Each row is a point. Any point is a mix of the corners, with weights that add up to 1. It lies inside the corners' shape when no weight is negative. Say inside or outside, and name the corners with a negative weight.
In the rows, zero is written as 128.

Corners:
(1): [ 65 152 172]
(2): [152 134  55]
(3): [101 183 193]
(4): [202  61  52]
Points:
[102 162 189] => outside (2)
[163 101  63] => outside (3)
[150 125 103] => inside
[145 143 100] => outside (1)
[186  78  67] => inside
[157 135  75] => outside (1)
[124 134 147] => outside (2)
[ 69 181 177] => outside (4)
[151 119  83] => inside

Corners:
(1): [ 69  50 230 115 111  76 178 141 165 208 238]
(2): [157  39  23 138  96 126 137  61 171 108 227]
(3): [181  37 109 160 199 185 134 186  68 161  69]
(4): [106  96  17  62  75 122 100 143 169 210  89]
(5): [ 63 171 142 108 139 157 163  80  81 125  58]
(6): [122 221 114 137 216 179 133  69  95 130 136]
(7): [ 72 230 112 206 126  65 198  88 179 115  62]
(8): [141  69  42 191  82  57 115  65  64 170  48]
(9): [121 181 155 118  98 187 115 129 168  66 119]
(10): [111 115 109 125  73  62 185 147  98 127 144]
(11): [142 219 123 135 109 184 195 104 124 107  59]
(12): [153 184 133 119 140  76 137  66 171 109 116]
Points:
[122  97 112 115 126 118 131 107 106 152 128] => outside (7, 11)
[149 147  45 153 126 107 148  88 107 146  75] => outside (1, 5, 9)
[110 152 112 134 119 113 147 106 130 141  91] => outside (2)
[133 169 101 143 148 141 140 110 100 124  47] => outside (1, 2)
[121 155 124 128 116 127 146 114 135 113 122] => inside

Corners:
(1): [104 138 103 164 120 191 103 148 160 166 141 153 101 146  76 168 126 168
 148 142]
(2): [116 138  71 163  98 168 190 155 143  95  84 115  66  97 164 110 147 170
 159 186]
(3): [144 106 117 170  75 158 195 162  91  92  65  93  97 141 107 141 121 156
 168 124]
(4): [116 164 109 148 155 163  99 142  77 113 106 125 139 123 119 129 128 135
 186 164]
(5): [115 121 139  94 125 125 119 142 167 191 113 131 147 117 132 106 249  91
 181 177]
(6): [113 117  62  41  68 145 170  93 117 104  74 114 162 153 145 132 158 115
  85 123]
(7): [ 71  84 129  77 128 152 105 164 164 127 122 125  97 157 105 155 118 195
 186 167]
(8): [136 113 105 137 132 136 134 161  83 160 105 175  83 171 131 138 152 177
 155 191]
(9): [158 121  82 126 149 153 164 149 106 124 119 104  93 112 131 199 139 143
 125 173]
(10): [138 121 134 135 127  79 102  42 124 108 166 153 164 144 136 136 220  91
 136 108]
(11): [114 147 109  86 171  97 151  66 165 136 103 151 123 155 125 106 215 133
 111  74]
(12): [ 87 143  71 109  95  69 184 112 116 114 124  88 211 184 169 132 173 110
  75  98]
(13): [142 137  81 112 140  94 111 112 148 134 130  99 143 206 165  98 216  69
  90  93]
(14): [146 134 144 107 154 115  83 138 131 146 163 169 149 113 157  89 205  90
 102 100]
(15): [212 166  66  73  55  85 200 144 119  84  99  91 159 141 102 153 107 143
 138 134]
(16): [141 128 153 138 158 135  95  95 134 220 168 122 141 132 171  79 171 102
 173 131]
(17): [133 125  70  75  67 126 204 131  75  81 156  97  94 112  59 143 161 130
 127 168]
(18): [102 118 178  90 155  96 123  79 173 135 115 134 209 196 117  83 163  98
  88 157]
(19): [ 86 162 182  49 124  87 128  90 161 145  95 161 141 192 170 110 186  63
 130 129]
(20): [119 127 148 118 103 106  85 161 102 178  63 117  86 107  82 144 106 183
 144 209]
(21): [115 111 111 110 181  88  96 108 167 193 122 194 128 108 137  94 174  49
 169 130]
Points:
[121 127 115 109 112 131 145 132 128 134 106 125 125 138 115 138 144 144
 156 157] => outside (13, 14)
[117 110  74 116 100 143 190 125 144  96 106 131 111 138  91 164 152 177
 151 150] => outside (4, 13, 14, 16, 19, 20)
[121 127 115 111 114 135 150 132 123 122 109 117 121 141 118 141 151 150
 138 151] => outside (13, 21)
[101 115 139 108 131 129 120 117 131 143 125 130 136 109 144 114 173 107
 151 157] => outside (1, 8, 11, 13, 15)
[122 118 112 102 128 144 153 124 156 141 114 137 105 151 116 124 161 130
 151 141] => outside (4, 10, 12, 14, 20)
[120 120 145 144 139 133  92 144 121 157 131 154 102 143 120 108 167 127
 170 169] => outside (6, 9, 11, 12, 15)
[124 133 107 113 120 113 144 117 123 124 120 122 145 147 131 130 166 121
 128 134] => inside

Corners:
(1): [ 86 135 143 127  85 108 231  79 140 159 161 141 198  64 198  94 130 168
 111 145]
(2): [160  99  88  92 160 161  63 115 130 172 131 140  92 183 160 116 105 146
 108  63]
(3): [100 160 160 108 135  85 143 115 140 153  67 156  88 136 156  74 122 201
 195 127]
(4): [136 158 143 174 141 128 105 123  67 152  97 156 175 228 150 152 173  94
 123 113]
(5): [107 159 171 140 101 112 187 119 112 160 151 167 183  38 110 141 106  76
 102  83]
(6): [175 152 132 157 127  91 135  93 104 122 167 158 208  29 132 130 121  84
 131 176]
(7): [169  91 134 153 123 143 114 143 186  89 135 153 119 104 231  91  85 104
 125  71]
(8): [104 106 114 210 140 190  85 135 141 111 147  85 146 115 241 165 116 142
 109 134]
(9): [122 168  92 133 107 125 152  89 161 105 150 134  29 158 135 147  84 122
 141 123]
(10): [ 91 168 117 120 109 105  69 174  93 124  25 117 141 208 138 119 140 123
 160 249]
(11): [211 130 128 136 138  93 158 123 215 116 111 108  82 145 146 127  14 147
 138 147]
(12): [127  92  76 157 146 182 185 108 139 137 159 198 164  37 134 154 129  93
 111 109]
(13): [ 84 138 110 152 160 175 157 128 118 132 109  72 122 165 146  95 137 129
 152 103]
(14): [118  88  59 130  94 175  75  98 148 167 138 137 119 133 150  98  81 130
 170 105]
(15): [214 121 203 146 164 158 229 144  63 181 105 178  83 130  49  44 141 160
 138 117]
(16): [167  94 141 175 216 157  64 160  97  73 197 109 221 187 126 114 152 177
 110  51]
(17): [177 102 156  94  98 131 166 109 101 170 132 161 148  97  57 135 143 176
 161  53]
(18): [149 200 190 156 148 176  93 147 192 128 132 145 173 127 173 139 141 129
  71 136]
(19): [119 109 115 221 156 104  84 108 127  81  71 163 172 126 170 133 174 113
  64 139]
(20): [138 136  67 151 133  38 126 191 118 116 156 120 124 105 127 166 134 128
 152 121]
(21): [140 178  27 111 118 120 151 116 136 159 133 155 160  77 135 132  88 161
 144  77]
Points:
[141 139 133 158 146 136 132 125 137 134 140 141 163 111 158 122 123 125
 111 105] => outside (9, 10, 17)
[165 123  88 133 125 136 120 131 125 136 145 147 120 122 127 135  91 115
 139  96] => outside (1, 3, 13, 18, 19)
[143 127 133 148 142 145 127 121 123 133 132 140 149 130 141 115 121 136
 124 110] => outside (20)
[140 124 117 154 133 133 124 132 140 120 136 137 130 120 164 126 114 128
 128 111] => inside
[120 143 109 133 125 108 152 119 112 135 145 125 154 104 139 146 113 132
 147 128] => outside (7, 14, 15, 18, 19)
[148 135 116 153 135 121 137 119 148 128 147 150 142 102 165 123 105 135
 118 110] => outside (10, 13, 17)
[128 148 106 152 123 119 143 122 148 126 117 135 116 125 164 123 106 130
 138 147] => outside (2, 5, 16, 17)

Corners:
(1): [160 139 107  88 155 115 131 145 114 179 113 137 127 178  23 101 156 130
 115  97]
(2): [132 141 112  51 119 161 177 147  83  67 133 101 182 114  94  61 136 158
 160 154]
(3): [ 90 111 137  86 144  97 106 123 146 140  83 178 194  96 102 135 152 163
 117 146]
(4): [156  79  82 116 245 164 202 113  94 126 158  47 222 133 194 171  97  80
  58 176]
(5): [ 97 122  91 112 103  86   7 126 129 128 134 225  49 248 103 115  99 122
 141 123]
(6): [153  76 103 131  85  89 163  58 104 194 166 124 122 107 118  97 124  94
  67 108]
(7): [139 148 102 122 122 117  45 106  90  68  35 103 160 178  64 115 177 115
 141 180]
(8): [150 153 156 126 155  86 105 167 159  98  91 115  58 168 132 155 111  94
 111 148]
(9): [162 146 110 207  87 153  83 119  56 127 148 135 149  41 152 107 124 161
 116 152]
(10): [102 100  64  83 156  87 161 156 160 158 116 161  73 167 135  92  95  90
 129 105]
(11): [157  53 118 179 202  96 114 150 153 137 136 169 129  98  87 111 135 165
 164 139]
(12): [131 126 125 185 130 154 132 196 113  76 212 241  91 155  81 131  73  61
 217 132]
(13): [ 92 111  61 118 135 154  76  80 116 107 160 183 156  88 135 175 123 115
 136 182]
(14): [ 95 148 126 140 101 136  75 125 199  99 129 144 152 119  73  67 113 190
 190 132]
(15): [142 133 124 121 141 122  46 162 149 205  69  91  98 245 108 113 153 171
 220  37]
(16): [151 107 112 127 122 131 128  92 184 150  31 131 102 166 174  90  47 133
 138 161]
(17): [ 68  72 115  93  77 156  99 116 132 147 134 182 154  51 124 162 145 196
 105  54]
(18): [162 169 116 166 188  87 166 116  42  75 228 120  92 121  95 120 147 106
 137 126]
(19): [ 70  92  96 164 122 144 129  76 153 180 110 106 144 193 145 161  78 148
 153 214]
(20): [119 147 116 168 152 179 133 164 135 180 160 203  94 140 177 129 161 156
 129 150]
(21): [ 51 120 130  95 155 217  58 147 140 147 206  96 143  72  87  62 140 139
 197  59]
Points:
[116 107 102 124 142 136 116 116 130 136 127 138 142 132 129 134 116 133
 133 142] => inside
[132  92 117 147 130 161 109 113 116 124 109 110 180 101 142 143 109 128
 143 156] => outside (1, 5, 10, 14, 18, 20)
[119 118 106 129 126 124 103 121 129 151 131 148 115 149 120 127 120 121
 136 116] => outside (2, 11)
[110  96 106  99 172 105 122 111 131 139 138 157 130 106 114 132 143 119
  95 127] => outside (2, 9, 12, 14, 15, 19)
[132 116 109 135 132 131 124 125 120 149 144 152 123 131 117 115 130 129
 128 131] => inside
[143 114 115 104 137 116 103 114 100 118 112 111 150 116  99 116 143 138
 119 117] => outside (10, 12, 14, 19, 20)
[119 116 100 120 129 140 119 117 119 143 137 142 141 133 114 115 123 132
 134 125] => outside (8, 11)
[120 119 109 130 123 122  90 129 128 132 135 165 107 158 113 117 113 128
 143 126] => inside

Corners:
(1): [138 153 121  77 213 174 163 201 153 130 166 157 140 149 173  63 162 108
 180 106]
(2): [162 125 133 129 152 171 145 116 130  95 125 108 164 102 169 144 126  90
 109 137]
(3): [149 155 112 140  91  94 146 145 102  68  87 130  93 139 156 164 141  83
  80 121]
(4): [141  60 149 108 168 121 111 117 167 132 140 139 168 189  84 164 154 111
 147 100]
(5): [143 153 115 112 181 100 183  84 169 118 116 178 110 130  63  37 205 144
 144 133]
(6): [150  98 123 125 131  87 122 124 131 115 149 137 133 154 134 114  97 207
  93 114]
(7): [176 169 122 150 195 153 137 171  85 122 149 138 185 101  92 136 133 130
 111 110]
(8): [154 157 186 175  55 168  80 147 173 181 161 133 177  57 176 152  64 166
 154 136]
(9): [ 88  71 145 160 150 170 104 149 133 132 124 100  92 137 157 151 159 187
 131 141]
(10): [135 100  41 158  53 137 156  99 163 155 148 104  93 159 102 136  98 190
 143  55]
(11): [202 169 126 143 147 120 143 139  98 114 150 117 219 143 102 103 161 153
  93 129]
(12): [ 89 138 139 110 106 112 138 152 170 109 137 128 242 121 125  75  96 178
 158 105]
(13): [145 134 165  93 125  80 129 152 127 102  58 144 140 152 128 104 114 130
 133  85]
(14): [152 118  57 128  81  35 155 111  73 131 105 129   8 163 123 145 203 190
 143 100]
(15): [ 65 137  91 174 111 145 131 111 170 137 152  83  98 149 143 164  65 190
 148 114]
(16): [118 129 150 115 124 162 106 109 135  76 124 166 181 161 122 188 186  92
 140 147]
(17): [ 99  88  60 140 133 132 136 112 135 122 121 152 122 177 173  66 128 154
 157 130]
(18): [164 139 130 115 111  73 138 140 122  43  65 151 112 120 147 105 162 118
 137 126]
(19): [145  92 103 209 147  89 113 122  57 105  97 116 137 113 169 165 147 187
  85  69]
(20): [ 23 138 133 184 152 123  87 100  88   7 115  82  83 132 181 114  98 129
 116 116]
(21): [153 160  59  78 153 116 116 143 180 123 129 142  34 108 148  70 182 139
  86 140]
Points:
[137 142  99 124 138 117 142 130 128  99 125 135 135 142 135 105 146 141
 124 114] => outside (4, 8, 9)
[126 119 116 133 130 125 128 143 128 108 121 127 125 138 155 131 128 141
 133 106] => outside (5, 11)
[141 122 117 140 141 129 127 127 127 117 127 129 123 134 140 127 140 149
 129 115] => outside (3, 12)
[130 138 107 121 122 125 131 146 153 128 128 138 108 126 130  97 137 142
 147 107] => outside (2, 6, 11, 15, 16, 19)
[132 120 111 139 144 121 133 126 120 110 125 126 133 143 133 125 144 149
 120 108] => outside (8, 18)
[149 126 108 122 122 123 132 139 140 132 127 149 141 136 129 103 157 170
 138 118] => outside (2, 3, 4, 15, 20)

Corners:
(1): [135  94 144 114  89 160 127 153 149 107  46 177 148 125 169 112 110 187
 149  82]
(2): [101 156 134 160 123  64 165 123 184  93 155  79  34 161 153 135 203 165
 143 169]
(3): [ 69  80 150  27 197 198 144 156 133 121  91 169 150 143  98 107  75 139
 111 110]
(4): [116 163 138 154 114  21 126  99 106 113  91  44 107 111 132 157  91 183
 146 161]
(5): [130 171  53 105 183  69 155 216  76 170 141 184 122 163  61 152 140 141
  93 147]
(6): [174 193 120 108 163  65 153 186  60 160  67 144  99 164  72 155 162 101
  98 154]
(7): [130  56  84  61 172 155 119 193 158 138 132 162 198  68 184 157  85 125
 137 112]
(8): [142 101 162 148  57  78 101 101  73 155 169  43  28 133 138 133 208 164
 203 165]
(9): [ 67 118 104  68  80 156 149 113 108 146 119 149 185 154 133 191  98  92
 154  86]
(10): [171 191 136 144 153 127 149 108 108 171 173  37  25 136 106 113 130 160
 196 172]
(11): [ 87  85 127  46  92 116 137  84 127 134  98 203 183  36  93  89 135  65
 134 113]
(12): [172 102 124 210 104  98 139  44 211 166 138  24  44 141 140 154 176 139
 154 188]
(13): [153 127 159 226  52 107 181 133 100 159 119  87  40 110 176 158 145 135
 118 121]
(14): [141 109 105  61  88 118 200 109 121  96 109 149 190 171 162 108 124  78
 123 114]
(15): [157 167 165 158 108  59 105  94 122  94 158  98  39 149 125 100 125 105
 161 150]
(16): [117  77  95  30  92 106 172 139 156 153 133 169 111 138 128 115  69 105
 152 118]
(17): [108 101  37  80  96 146 105 195 135 124  89 166 130 116 203  59  74 118
 102 109]
(18): [162 190 185  80 102  43 119  25 112 110 197  62  59 157 158 132 171 178
 135 172]
(19): [107 153 155 157  92  23 130  77 157 156 157   7  60 155  93  83 170 122
 135 108]
(20): [ 69  89 121 101 149 119 134 138 105 174 101 196 132 127 177 123 134 109
 144 127]
(21): [100 102  86  80 206 144 178 141 104 106  86 166  98  86 129 112  65  80
 133  83]
Points:
[113 105 111 140 102  99 143 124 155 155 138 110  78 122 136 114 139 119
 153 119] => outside (3, 4, 6, 14, 18)
[121 119 118 102 118 106 151 122 133 134 117 131 119 129 137 126 120 117
 135 126] => outside (8)
[129 122 113  88 122 110 130 126 120 129 118 123 113 125 133 111 111 128
 138 124] => outside (2, 13, 20)
[123 124 119 108 115 100 149 116 122 140 133 110 107 137 132 131 133 118
 140 136] => outside (1)
[123 120 130 129 110 100 144 125 111 146 124 119  93 129 147 132 139 131
 141 134] => inside
[122 126 122 138 134 107 139 142 127 135 116 107 100 135 144 135 127 139
 140 132] => outside (11, 16, 18)

Corners:
(1): [110 145 118 109 194  80 148 136 195  92 108 102 173 182  90 114 138 116
 158 117]
(2): [155 193 134 118 179 208 115 130 141 123 137  96 141  97  85  81 115  66
  83 167]
(3): [110 194 139  46 106  94  80 103 138  83 141 130 129 109 157 206 130 140
 103 118]
(4): [127 118 187 151 189 172 145 115 117  77 148 156 169  44 139 107 118  59
  54 151]
(5): [ 80 120  97 132 145 100 152 110 160 127 107  57 136 215 121  99  85 127
  83 193]
(6): [ 84  53  91 109 143 157 134  75 220 141  97  72 139 229 140 105 121 138
 157 199]
(7): [ 98 155  91 134 162 115 147 150 159  92 176  44 114 173 118 167 154 126
 166 148]
(8): [128 131  75  77 110 155 120 153  77  87  53 130  97 106 149 151 134  41
 107 143]
(9): [135 117 141 159 191 122 118 139 183  89 128  63 130 196 106 104 105 197
 131  81]
(10): [ 62 108 104  93 175 117 151 197 205  94 202 148 127 182 135  90 102 178
 118 181]
(11): [109 152 131 105 146 202 147 101 110 160  87 154 215 133 133 127 124  92
  78 146]
(12): [115 140  99 147 173  83 121 126 156  48 160  95 140 249 131 116 126 127
 143 145]
(13): [161 165 165  82 120 102 120 146  95 118 157 122  83 108 159 187 114  55
 100 103]
(14): [122 160 202  75 185  88 104 186 135  87 134 101 143 172 117 161 185 144
 129 124]
(15): [118 163 153 126 176  91 134 122 110 109 160 111 157 167 122 110  94 189
 210 161]
(16): [ 92 182 189 116  90 118 117 165 142  81 166  89  74 117 134 147 155  72
 148  84]
(17): [169 133 121  74  58 164 241 126  94  15  83  85  82  77 121  93  99  13
  99 127]
(18): [146 166 103  50 107 116 112 114  69 126 126 107 112  89 187 116 208  95
 143 113]
(19): [ 59 100 106  50 161  96 104 103 170 103 133  62 138 223  70 115 129 142
 139 114]
(20): [139  90 134 136  95 136 133 144  97 170 120 180 158 106 103 102 156  88
  60 163]
(21): [ 88 121 126 120 148 174 193  89 130 130  81 172  78 114 118 102 105 116
  34 207]
Points:
[116 135 122 109 140 129 136 136 138  88 133  97 110 151 123 127 116 103
 114 150] => outside (1, 11, 18)
[117 123 127 119 158 121 141 119 138 102 111 109 143 162 118 129 119 121
 113 145] => outside (2, 10, 16, 18)
[114 131 136 107 131 125 139 122 130 106 116 112 123 142 128 130 135 102
 115 136] => outside (2, 10)
[114 150 143 101 139 124 131 139 130 103 151 115 128 138 125 129 131 120
 109 138] => outside (1, 6, 8)
[118 143 127 115 145 147 143 129 134  83 124  98 124 139 137 119 123 104
 118 148] => outside (1, 13, 19, 20)

Corners:
(1): [130 167  82 155 127 150 139 112 117 127 167 142 145 132 147 158 158 158
 167 140]
(2): [131 130 125 170 130 189 156 129 167 114 171 139 109 133 137 139 132 118
 125 158]
(3): [ 95 161 123 119  89  61 135 126  74 112 197 141 108 209 136  75  75 177
  99 149]
(4): [124 145 115 138 159 150 180 102 105 170 111 143 109 151 153 133  91 178
 172 105]
(5): [105  83  95  79 168  81 116  89 109 122 113 137  92  77  71 208 145 182
 136 106]
(6): [113 115 147 163  66 166 147 151 138 110  57 130  83 117 127 155 144 164
 156 152]
(7): [113 124 122 103 119 168 131 115  99 101  46 114 151 128 175 211 137 135
  60 140]
(8): [152  96 117 138  96 152 150 121  79 123 167 124 134 134 142 119 132 149
 119 137]
(9): [118 138 164 173 158 110 125 129 139 163 188 121  95 132 119 130 118 157
 175  51]
(10): [117  73 129 113 178  84 168  46 153 183   7  91 116 103 117 177 148 188
 129 126]
(11): [104 111 125 133 174  78 113 129 158 172 122 106  85  73 133 137 168 138
 143 128]
(12): [141 118 192 155 133 149 155 136 141 120 108 159 147  88 140 102 147 187
 154  88]
(13): [168  97 122  85 164 162 131 166 107 167  34  92 178 155  90 130 129 167
 153 179]
(14): [ 99 154 114 197 102 150 108 148 141  98 189  83 134 171 167  83 113 161
 101  25]
(15): [100  96 123 139 132 135  91 109 176 156 102 124 117  78 135  84 161 113
 112  51]
(16): [ 71 114 148 160 102 148 208  61 175 221  54  60 179  53 160 124  83 196
 151  78]
(17): [103 180 124  77 104 149 160  67 150 109  94  86 113 119 208 129 152 183
  92 167]
(18): [169 137  79 112 144  58 122 125  87 109 176  89  74 144  79 132 131  72
  83 155]
(19): [162 125  81 108  48 126 133  84  80  48 135 132 180 153 157 171  77 159
 101 152]
(20): [103 113 157 163  85 167 130 165 129  54 121  96 150 131 127  81 133 102
 149  58]
(21): [109 153 114 182 150 212  95 132 111  82 136 112 124 136 105 159 106 113
 140 143]
Points:
[120 126 132 154 124 139 138 130 133 130 111 112 131 128 134 127 123 147
 136 107] => outside (5, 8, 17)
[120 124 107 130 125 126 135 112 122 122 118 105 118 131 129 140 128 138
 112 130] => outside (9, 12)
[114 126 122 136 118 130 138 117 123 127 125 113 121 129 135 130 123 150
 129 120] => outside (12)
[126 128 118 130 109 143 138 112 119 105 119 117 136 130 146 145 123 149
 116 126] => inside
[124 116 127 128 120 123 139 114 128 125 118 116 127 116 131 134 133 157
 125 116] => outside (4, 21)
[117 132 118 143 123 146 138 115 129 129 120 105 128 132 144 135 123 143
 123 123] => outside (5, 12)
[125 135 121 127 113 145 148 112 115 113 115 111 130 136 143 143 124 159
 124 134] => outside (11, 15)
[101 117 135 115 119 116 151  99 145 146  73 126 121 120 155 140 120 198
 115 132] => outside (1, 8, 9, 18, 20, 21)
[129 130 118 115 163 110 150  89 121 144 101 115 122 117 122 171 125 161
 129 153] => outside (6, 8, 14, 15, 20)

Corners:
(1): [167 120 101 119 153 113 173 134 107 153  59  90 128 145 125  92 144 179
 126 102]
(2): [ 75  34 151 134 155 133 105 151 127 125 160 104 176  99 164 165 206  50
 138 168]
(3): [144  89 110  89 182 239 188  99 138 204 101  57 102 155 132 116 195 133
 104 136]
(4): [153 211  93 138 140 184 112 124 118 136  63 209 118  83 171  94 112 150
 183  72]
(5): [ 47  64 207 114 175 133 126 124 142  76 214 198 140 110 168  67 205  92
  73 106]
(6): [150 143  24 127  89 107 173 158  51 107  75  70 105 138   7 102 147 147
 118 105]
(7): [192 146 165 162  56 141  72 169 182 176  70 206 106  82 141 131 134 137
 118  64]
(8): [209 124  47  70 120 146 176 165 100  67 144 112 136 192  94 123 158 157
  97 159]
(9): [ 78 113 243 151 214 143 108 109 113  73 182 219 119  68  88  30 148  43
 135 190]
(10): [137 148 130 128 112 122 140 173 135 162 102 174 103  43 157 171  43  32
 141 122]
(11): [198 115  33  82 117 137 181 119 166  66 171  39 148 142 115  63 193 127
 115 120]
(12): [145 114 121 162  73 186 148 120 139 197  57 162  75 137 184 136  47 123
 159  92]
(13): [172  75  62  92  99 130 186 142 171  99 127  98 110 140 100 106 194 161
 145  91]
(14): [159 174 131 104  83 138 151  77 149 113  81 158  68  74 186 180  67  80
 157  86]
(15): [177  97 137  87 112 161 139 149  76 150 106  36 116 147  60  72 149 172
 138 123]
(16): [121 150 185 151 119 112  62 144 161 155  77 171 121 120 114 143  78 147
 154  90]
(17): [111 163 181 160 118 156 145 133 146 118  24 158 163  75 151 170  57  92
 138  95]
(18): [152 167  49  77 119 147 207 168 160 124 132  99 112 152 157  50 211 138
 125 140]
(19): [126 135  56  41  92 120 155 103 140 116  92 100 139  83 111  91 152 166
  99 179]
(20): [120 164 135 146 165 154 111 151 115 121  86 139  82  64 195 162  71 121
 147 133]
(21): [171 171  68 129 109 183 217  94  92 154 137  96 125  94  69 153 121 119
 127 172]
Points:
[176 135 106 119 101 146 135 121 113 134 107 124 112 132  78  85 147 156
 116 104] => outside (2, 10, 13, 17, 18, 20)
[138 127 117 123 125 146 145 137 130 130 103 133 125 105 135 123 130 114
 136 116] => inside
[138 120 120 104 117 151 125 142 156 139 121 139 111 114 169 118 142 128
 134 112] => outside (1, 6, 9, 17, 21)
[148 150 112 121 120 148 151 133 120 133  86 138 109 108 122 114 115 134
 134 112] => outside (2, 11)
[147 146 119 118 113 151 148 116 135 126  96 140 108  99 148 136 112 110
 142 109] => inside
[ 99 132 127 124 137 149 145 118 118 146 117 162 104  78 151 115 142  95
 121 142] => outside (8, 11, 13, 15, 16, 17)
